Each point is reached from the start by the listed moves, each made 0, 1 or 2 times, or once backwards (-1), plus a little noise. Is the number of moves made odd or even? Then give how often each move was made.
(in the rows, 128 means zero)

Moves:
(1): [149 163 132 153 154  74]
(2): [113 133 133 114  62 158]
(3): [128 119 133 147 111 118]
Start: [119 118  80 124 146 145]
Points:
[161 178  93 192 182  27] -> odd (2, 0, 1)
[131 207  94 126  85 107] -> odd (2, 2, -1)
[118 101  89 160 111 124] -> even (0, 0, 2)

Moves:
(1): [134 131 128 137 124 126 118 122 137 121 137 123 124 124]
(2): [125 141 115 133 132 114 135 139 131 123 102 132 110 127]
(3): [114 128 122 130 139 116 111 149 132 157 141 100 139 116]
(4): [133 121 145 132 117 122 137 142 123 109 135 139 120 129]
(5): [130 126 138 118 131 119 126 114 129 137 118 135 131 109]
(6): [142 129 142 124 132 143 126 123 147 136 122 120 115 145]
(7): [129 124 143 129 125 126 119 134 117 127 129 126 148 120]
(8): [122 113 124 137 122 133 122 124 126 123 113 121 122 122]
(9): [117 125 133 126 121 130 128 142 149 111 123 137 131 123]
(10): [134 128 127 138 123 120 138 130 140 144 123 131 132 132]
(11): [133 124 122 114 144 118 137 128 133 123 132 125 138 129]
(12): [137 121 122 127 135 119 115 125 119 125 141 137 117 125]
Start: [130 147 114 138 134 120 133 126 120 130 121 122 125 133]
Points:
[173 160 108 143 142 128 117  79 167  80  51 139   7 146] -> even (2, 2, -1, 0, 1, 2, -1, 1, 0, -1, 0, 1)
[198 127 158 106 171  49 144 144 214 153 157 146  90 128] -> odd (1, 0, 1, 2, 2, 2, -1, -1, 1, 2, 2, 2)
[137 181 139 130 143 160 115 104 105 169 116  90 140 151] -> even (0, 0, 0, -1, 0, 1, 1, -1, -1, -1, -1, -1)

Moves:
(1): [132 123 123 124 138 117 135 121 121 131 138 124 122 119 120 141 126 129
 133 119 124 126 128 126 124]
(2): [121 125 135 135 112 126 115 128 115 125 109 128 135 124 124 118 129 123
 138 119 102 135 142 128 122]
(3): [127 123 128 138 133 127 137 127 135 124 119 126 126 118 130 126 132 124
 131 125 120 131 119 125 135]
(4): [133 113 126 120 130 134 118 126 130 119 131 125 124 133 127 114 134 136
 129 126 129 132 119 127 124]
(5): [127 135 127 120 135 125 125 139 129 119 138 133 120 116 124 120 114 124
 134 123 137 133 122 117 129]
(6): [136 140 130 123 133 134 127 129 131 124 130 113 125 119 133 133 122 127
 126 128 134 113 126 129 123]
(7): [126 122 115 144 132 130 123 131 110 129 121 147 137 101 128 128 130 118
 145 126 144 115 122 138 134]
(8): [130 129 129 138 126 137 114 140 128 137 124 132 124 126 123 131 125 118
 139 143 125 138 124 127 127]
(9): [130 127 118 139 130 128 117 122 117 115 131 136 109 139 137 136 128 121
 138 134 136 121 107 120 142]
(10): [136 133 128 132 126 129 126 126 119 129 131 134 146 124 122 137 136 132
 129 126 141 127 115 120 120]
(11): [111 139 137 134 129 138 132 120 123 128 132 115 118 132 135 125 138 121
 121 119 124 135 132 144 129]
(12): [140 126 128 123 141 122 113 131 132 115 129 124 126 129 132 132 144 123
 125 123 133 134 133 123 138]
(13): [119 127 129 130 127 122 133 140 125 135 128 126 123 130 128 128 140 133
 131 127 126 117 135 119 119]
(14): [132 131 126 114 141 122 136 132 116 125 123 140 122 125 130 126 128 117
 133 127 140 137 119 124 120]
(15): [121 120 136 126 119 119 126 130 132 119 129 123 135 129 147 127 137 142
 116 134 120 127 123 130 126]
(16): [130 122 138 125 119 133 132 134 122 126 128 127 122 122 122 133 130 131
 140 130 127 123 126 124 139]
(17): [122 130 124 124 137 125 126 128 118 141 124 109 131 146 126 126 119 135
 126 131 121 127 131 133 141]
(18): [132 117 136 135 128 128 137 139 125 140 126 140 120 136 125 132 124 134
 129 111 127 117 120 140 130]
(19): [136 133 118 121 140 137 120 129 124 137 137 139 129 120 137 125 126 123
 136 117 127 125 125 122 133]
(20): [129 127 128 133 137 132 130 124 137 123 129 133 131 131 134 132 122 132
 142 133 129 134 132 125 126]
(21): [127 132 123 121 119 118 135 119 132 131 135 123 130 126 139 117 124 125
 136 123 135 126 126 130 133]
(22): [124 118 128 131 119 134 129 139 131 111 123 127 147 134 119 121 130 115
 127 136 113 127 128 132 127]
(23): [124 118 138 131 138 140 125 129 125 139 125 131 126 128 129 123 122 116
 120 130 127 123 134 124 129]
(24): [137 123 103 124 128 137 132 138 119 130 116 128 130 130 137 132 125 128
 118 115 138 140 131 118 139]
Start: [122 118 123 106 132 127 127 136 129 114 129 128 128 106 115 132 129 115
 130 135 136 149 114 140 140]
Points:
[121 137 124  97 131 133  98 143 129 146 126 147 190  44 153  71 186  66
 125  93 143 141 137  82 105] -> odd (-1, 1, 1, 0, 0, 0, 0, 0, -1, 2, 0, 1, 2, 0, 0, -1, -1, -1, 2, -1, 2, 0, 2, 0)
[161 118  39  64 110 142 117 206  59 101 137 171 176  99 112 116  65  74
 189 134 200 162  43  65 173] -> odd (0, 0, -1, 0, 2, 0, 0, 1, 1, 2, -1, -1, 0, 1, 0, 1, 1, 0, 1, 0, 2, 2, 0, 2)
[125  25 249  84 154 104 175 100 166  81 130 103  87 111 130 127 162 127
 136  76  68 162 147 182 137] -> even (2, 1, 1, 1, -1, 0, -1, -1, -1, -1, 1, 2, -1, 1, 1, 2, -1, 2, -1, 2, 1, 0, 2, -1)
